Each row is a point. Each copy is the shape, with its points in the same order, stretched, turned, moved and blurred by noise. Some copies are also mirrored. Which?

Shape (7 x 2)
[[  5.6 -13.3]
 [-29.4  26.0]
 [ 27.4   8.0]
 [ 27.5  -2.0]
 [  7.9 -13.3]
 [ -0.3  20.9]
 [-41.0   7.6]]
Copy 1 (7 x 2)
[[  5.9  20.6]
 [ -4.6 -23.3]
 [ 30.9  11.1]
 [ 27.0  19.0]
 [  7.2  21.1]
 [ 14.9  -9.4]
 [-21.8 -12.1]]
Copy 1 is: mirrored
Copy 2 (7 x 2)
[[ 14.3   7.3]
 [-18.7 -20.2]
 [  2.6  30.4]
 [  8.4  29.2]
 [ 21.1  11.1]
 [-15.7   3.9]
 [ -3.6 -32.8]]
Copy 2 is: only turned
Copy 3 (7 x 2)
[[ 15.0   4.2]
 [-33.3   9.0]
 [ 17.7 -30.6]
 [ 22.9 -25.7]
 [ 16.1   0.4]
 [-10.1 -14.3]
 [-30.6  33.2]]
Copy 3 is: mirrored
Copy 4 (7 x 2)
[[  5.4  18.3]
 [-30.1 -15.1]
 [ 22.9  -4.3]
 [ 22.6   5.3]
 [  5.5  15.8]
 [ -2.5 -12.3]
 [-43.3   1.1]]
Copy 4 is: mirrored

Shape (9 x 3)
[[  2.7   0.2 -13.1]
 [ 17.6 -16.4  27.2]
 [ 10.0 -17.1 -26.7]
 [  7.8  10.1  28.9]
 [ 13.8  28.4  18.3]
 [ 11.2 -12.9  26.3]
 [ -9.2 -23.6 -19.5]
 [ 11.5  -2.9  13.5]
 [ 11.0 -23.6 -23.1]]
Copy 1 (9 x 3)
[[ -0.7   1.3  -8.0]
 [ 29.6  11.9  21.4]
 [  4.5   9.6 -23.6]
 [  6.9   6.6  33.7]
 [-15.0   8.7  28.4]
 [ 23.3   8.9  21.7]
 [ 16.7  -7.1 -21.2]
 [  9.1   5.7  14.8]
 [ 12.2  12.8 -21.8]]
Copy 1 is: only turned
Copy 2 (9 x 3)
[[  9.5  -1.5 -15.4]
 [-29.5 -47.5   0.8]
 [  3.4  -3.4 -39.8]
 [ -9.3 -34.6  16.5]
 [ 14.0 -30.2  12.3]
 [-25.7 -39.3   6.7]
 [-10.4   8.3 -20.6]
 [ -8.7 -28.9   0.3]
 [ -5.0  -5.7 -39.8]]
Copy 2 is: only turned
Copy 3 (9 x 3)
[[  3.9   0.6 -15.7]
 [ -0.8 -45.9   9.3]
 [ 10.0  -5.7 -34.9]
 [-13.6 -19.5  27.5]
 [-24.4  -1.3  28.1]
 [  2.7 -43.7  14.7]
 [ 24.9 -12.7 -34.8]
 [ -2.7 -21.0   6.2]
 [  6.3 -15.9 -36.6]]
Copy 3 is: mirrored
Copy 4 (9 x 3)
[[  8.3  -7.2 -11.3]
 [-30.0  -7.2  15.4]
 [ 19.1 -27.5  -4.0]
 [-31.4  14.2  -5.5]
 [-26.0  16.2 -31.4]
 [-27.8  -1.8  14.8]
 [ 19.9 -16.1  16.0]
 [-17.4  -2.6  -1.2]
 [ 16.1 -29.8   3.8]]
Copy 4 is: mirrored

Shape (8 x 4)
[[ -9.2  10.5   7.2   3.4]
 [ -3.1  16.9 -10.5 -10.7]
 [-19.7   7.2   7.8  10.2]
 [ -8.2  20.3   2.4   3.5]
 [-10.1 -28.7   1.3   4.6]
 [ 46.5 -13.9  48.7  10.1]
 [-17.1 -22.3   7.6 -35.3]
 [-18.6  15.7   2.5   8.0]]
Copy 1 (8 x 4)
[[  4.9  15.7   4.4  -8.0]
 [ -8.2  18.0  17.7 -17.5]
 [  2.4  10.6  -7.2 -11.6]
 [ -4.1  26.6   5.8 -10.6]
 [  7.1 -29.0  -4.2   8.7]
 [ 72.3  -0.5  12.8  46.1]
 [ 19.4 -19.7  15.1 -34.9]
 [ -8.0  17.9  -3.8 -16.4]]
Copy 1 is: mirrored
Copy 2 (8 x 4)
[[  7.8  -2.1  -0.3  19.4]
 [  6.9 -14.4  25.1  11.9]
 [  1.0  -8.4 -12.8  21.4]
 [ 11.1 -11.7   6.6  22.5]
 [ -6.3   6.2 -22.4 -18.4]
 [ 15.2  75.3  -1.3 -13.8]
 [-29.8   6.5   8.2 -10.6]
 [  6.1 -13.3  -4.0  26.6]]
Copy 2 is: mirrored

Shape (12 x 6)
[[ 10.4  21.3 -57.2 -11.1   7.0  -2.0]
 [ 14.0   4.4  25.6  -0.7  -8.0 -10.7]
 [-16.8  20.1   0.4  -1.1 -23.7   6.5]
 [-14.0   8.4 -22.4  30.3  -5.9  15.8]
 [-47.7   3.4  -3.4   0.8 -25.0   9.1]
 [ -0.9  25.2  26.6 -22.7  36.7 -29.9]
 [ -2.7   8.8 -17.9  36.8  17.9 -35.9]
 [-14.1  10.9  -4.3 -11.8 -30.2 -22.1]
 [  1.8 -26.7 -14.8   6.7   1.3  -4.7]
 [ -1.6  -8.9   7.4  10.0 -25.3  -6.4]
 [  7.2   4.1   7.7  37.2   4.6 -14.0]
 [ 25.0 -12.0   1.2  25.8 -26.9 -14.8]]
Copy 1 (12 x 6)
[[ 19.2 -23.5 -43.2 -11.5 -27.8  19.2]
 [  4.9  21.3  17.5  12.8   5.7 -12.8]
 [-11.3   2.2  19.5  -3.7  -9.5 -14.9]
 [  6.0 -12.5  29.9 -25.2 -14.5  13.6]
 [-40.2   0.6  25.2 -25.9   5.9  -6.5]
 [-31.5  26.2  10.4  55.1  -6.4  29.6]
 [  4.4  27.6   4.5 -16.5 -14.4  42.1]
 [-11.1  20.1 -12.1 -12.1   5.2 -16.3]
 [  8.5  -7.7  -5.4 -23.5  22.7  12.6]
 [  3.3  15.6  14.1 -20.3  17.7 -16.4]
 [ 13.4  21.7  31.2 -13.1  -8.1  17.2]
 [ 36.2  24.6   2.5 -26.9  11.0 -17.2]]
Copy 1 is: mirrored
Copy 2 (12 x 6)
[[ 23.9  27.4 -19.6  20.4  13.0  29.9]
 [-14.0   1.4  23.5  -5.2 -13.2 -20.2]
 [ -1.3  -8.2  -1.0  -1.7 -24.0   9.4]
 [-19.5  -1.8 -15.2  16.3 -17.5  17.6]
 [  2.3 -15.1 -30.0  -9.1 -25.3   9.8]
 [ -0.8  28.1  17.1 -35.0  11.0   1.5]
 [-28.7  39.2 -21.4   4.5 -19.0  -0.6]
 [ 18.6  10.4 -14.1  -5.5 -28.9  -6.8]
 [ -2.4   1.9 -18.6  10.1   7.5 -12.9]
 [ -9.2  -8.3  -1.1   6.7 -22.5 -20.7]
 [-36.4   9.1   6.5   5.7 -19.4 -11.7]
 [-20.2   1.5   8.4  22.3 -27.0 -30.3]]
Copy 2 is: only turned
Copy 3 (12 x 6)
[[ 13.0 -25.7 -50.2  11.4  10.5  40.8]
 [ -9.8   6.6  36.3   7.9   1.9  -7.7]
 [  6.1  23.8   5.6  11.1 -25.5  21.0]
 [ 16.8  35.4 -26.4   9.5   2.4  21.4]
 [  7.6  33.8 -12.8   2.4 -46.1   6.9]
 [-63.2 -12.1  14.6  23.5   5.1   3.1]
 [-20.8  15.0 -19.4  41.7  17.7 -11.5]
 [  3.1  -0.1  10.9  21.8 -34.4  -0.8]
 [ 10.2  -5.8 -17.8  -9.2   7.7 -12.4]
 [ 14.3  14.6  17.7   7.2 -12.3 -12.7]
 [ -9.2  28.6   8.5  24.2  19.0 -11.3]
 [ 24.3   8.6  24.5  16.6  11.8 -20.0]]
Copy 3 is: mirrored

Shape (14 x 9)
[[  6.7   1.7 -26.4  14.1  24.5  -9.7   8.2   4.6 -26.8]
 [-11.8  14.5  10.8  -8.6  14.7  25.4  13.1  15.4  22.8]
 [  7.1 -12.1  -7.5 -16.5  -9.2  18.6   3.2  -1.8   8.6]
 [ -9.2   1.4  -2.6   0.1  -5.3   8.4  -5.5   0.3  -4.7]
 [  5.3  15.4  -7.5  34.6  28.3  18.9   0.0 -13.1 -27.6]
 [-25.1  20.0  -3.4  -5.7 -19.6   8.1  -0.5 -16.9   3.3]
 [  3.5 -38.0  23.4  25.8   2.9 -34.4 -16.5   2.1 -38.6]
 [ -1.0 -39.5  32.8  28.5   1.2 -12.4 -26.1  29.2 -44.9]
 [ -3.5  24.3  18.4 -25.4  -5.8 -11.0   2.3  -2.4  23.8]
 [-38.5  -5.3  27.0 -45.0  -4.8  -3.8   5.6 -13.6  10.1]
 [  1.2 -11.5   6.5   9.4  -2.4 -22.1 -40.6  19.2 -35.2]
 [-40.8   1.7  -1.0 -14.9  -2.8  -1.6   1.6  -2.4  47.5]
 [-15.8  15.4   8.7   4.3 -16.0  11.5  41.3  10.4  19.4]
 [  3.2  -0.2  22.0   1.4  -2.9  17.0  12.1  -8.1  47.4]]
Copy 1 (14 x 9)
[[-16.7  20.3  31.1 -22.7   3.8  -5.0  -0.7  27.7 -22.8]
 [  4.0 -22.7 -24.7 -22.3 -12.2   9.3  31.9  10.4 -15.0]
 [ 11.8  -8.5 -10.1 -15.9  -6.0 -27.8  12.7  -8.0 -28.1]
 [  9.3  -9.4   9.5  -1.9  -5.7  -5.4  11.8  -0.2 -23.2]
 [-13.7  -4.4  39.0 -31.8  -1.0  15.1  -2.1  14.2  -5.5]
 [ 19.8 -13.8   6.1   0.9   4.9  14.5  12.5  -9.9 -42.4]
 [ 18.5  12.2  50.5  33.9  11.0 -26.0   6.7  25.7  17.7]
 [ 10.6   2.0  48.5  36.0 -15.5 -34.7  30.1  24.5  24.3]
 [ 28.4   8.5 -33.2   5.9  -0.1  18.9  16.0  -0.9 -19.2]
 [ 60.5 -17.7  -7.5   5.4  13.5   0.7  40.1   7.9 -30.9]
 [ 14.4  22.3  42.8  34.9 -23.5 -14.9   2.5  18.9  -4.4]
 [ 23.9 -33.4 -23.5  10.3  11.6   6.4  12.8  11.2 -39.2]
 [ -4.7 -18.2 -22.9  -5.5  20.0  13.4  42.2  -6.1 -30.0]
 [ 15.5 -33.1 -39.8  -3.9  10.6   0.0  12.6  -8.4   1.2]]
Copy 1 is: mirrored
Copy 2 (14 x 9)
[[ 17.1  16.5 -17.6   4.7  -2.4   9.3  27.5 -30.7  13.0]
 [-17.7 -28.2  -6.1   8.4  23.3  -1.2 -14.5   8.1  -6.6]
 [  7.1   0.8 -10.7   5.0  -3.3  -1.4 -23.3  14.6   9.6]
 [-13.7  15.6   0.0   3.0   2.9  -2.1   2.9   3.6   0.6]
 [ -1.1  30.7 -31.7  20.0  -1.1   5.4  22.0 -39.3 -22.0]
 [-17.5  14.7  -3.2   6.6  -5.7 -21.3  13.0  19.0  -5.7]
 [  1.1  29.0  42.3  -3.1  -6.4   0.2   5.0 -38.1  10.3]
 [-15.3  34.3  47.2  -3.9  15.0  22.1  -3.7 -28.5   3.4]
 [ -1.0 -25.1   6.3 -24.8  -4.1 -21.4  -7.4  11.1  -5.7]
 [-13.0 -36.5  28.2 -11.6 -21.9  -6.1 -17.8  29.8   9.8]
 [-22.3  34.7  20.3 -37.2   1.6  15.5   4.1 -13.7  11.9]
 [-31.6 -41.2  11.0  11.7  15.6 -36.7  -5.3  25.8  21.8]
 [ -2.7 -12.8   7.8  16.6  29.8 -20.4  14.8  21.5 -11.3]
 [ -6.4 -29.3   5.8  19.6  16.3 -38.2 -32.5   5.2  -5.3]]
Copy 2 is: mirrored
Copy 3 (14 x 9)
[[-29.7   6.3  -1.7   4.5   0.1 -17.3 -15.6   2.1 -30.2]
 [ 10.3   4.5 -15.2  13.3  32.1  12.6  18.0  -7.0  -2.5]
 [-17.6   5.9  -8.4 -14.9  21.7   1.0   8.8  -3.2  16.4]
 [-12.1  -2.6 -11.0   5.3   3.9  -5.3   4.6  -5.5  10.9]
 [ -4.7  -4.0  -5.7  18.5   8.1 -45.3  -3.2 -16.9 -32.6]
 [-19.0 -14.5  -8.7   9.5   4.4   4.3  21.9 -24.4  13.4]
 [-19.3  28.5 -27.6  -0.2 -42.8 -20.2 -24.7  13.4   1.3]
 [  6.9  28.0 -33.5   1.0 -32.3 -26.4 -38.9   5.8  15.9]
 [  0.9   3.0   3.6  -7.4   0.5  32.5  28.7  -6.2   6.4]
 [-18.4  36.5 -17.5   7.8   1.4  38.9  28.4 -21.2  22.8]
 [ -4.3   4.8   4.3   3.8 -28.1 -16.8 -22.0  10.2  13.5]
 [-20.5   2.2 -13.8  25.5  16.3  28.0  38.8  18.4  17.5]
 [ -1.5 -17.6 -39.5   3.7  21.8  26.2  13.5 -14.7  -4.6]
 [  4.5   0.5 -29.5 -12.3  27.2   6.2  41.5   8.6   4.7]]
Copy 3 is: mirrored
